Each row is a point. Each copy is the shape, with its points in the same order, turned, moved and blurred by noise. Some copies are also mirrored. Which?

Shape:
0:  58   2  25
1:  61  28  36
2:  33  15  40
3: -70 -13 -56
4:  36  36  -7
5: -15 -27 -38
6: -31   4  10
Copy 1, 7 rows:
0:   1 -39  47
1:  -4 -22  70
2: -20 -22  43
3:  -2 -11 -95
4:  16   1  32
5:  15 -41 -47
6: -32 -14 -23
Copy 1 is: only turned
Copy 2, 7 rows:
0:  51 -51  33
1:  52 -27  48
2:  24 -27  43
3: -41  -6 -85
4:  49  -4  14
5:   1 -43 -67
6: -23 -15 -10
Copy 2 is: only turned

Shape, 9 rows:
0:   2  53 -42 -39 -38  51
1: -15  -5 -34  13  38 -33
2:  41  -6  27  -2 -39 -50
3:  28 -36  42  34 -34  38
4:  23 -22 -53 -59 -50  23
5: -19  50 -14  34 -37  52
6: -48  57 -34 -23   1 -45
7: -27  -4  35  -2 -40   1
8: -18 -25  36 -43  31 -27
Copy 1:
0: -95  -7  11  -1  48  25
1:   9  -9 -56 -19   2  -8
2:  13  23  41 -18  13 -52
3:  28   3  55  42  23  18
4: -48 -44  56 -52  30  24
5: -58  -6  -2  63  51   8
6: -68  -2 -56 -19  -8 -43
7: -19  -2  34  32 -21 -20
8:   5  21  -1 -28 -60   9
Copy 1 is: mirrored
Copy 2:
0: -24 -27 -13 -49 -15  61
1:  36  12  10  47  22  -7
2: -12  20  36 -38  13 -63
3: -84  31  16  11 -14 -38
4: -22 -74 -31 -44   6 -11
5: -37   2  32   1 -60  54
6:  54 -21  46  -3  29  44
7: -45  -2  61   4  30  -6
8:  -3  19  17  16  87 -11
Copy 2 is: mirrored
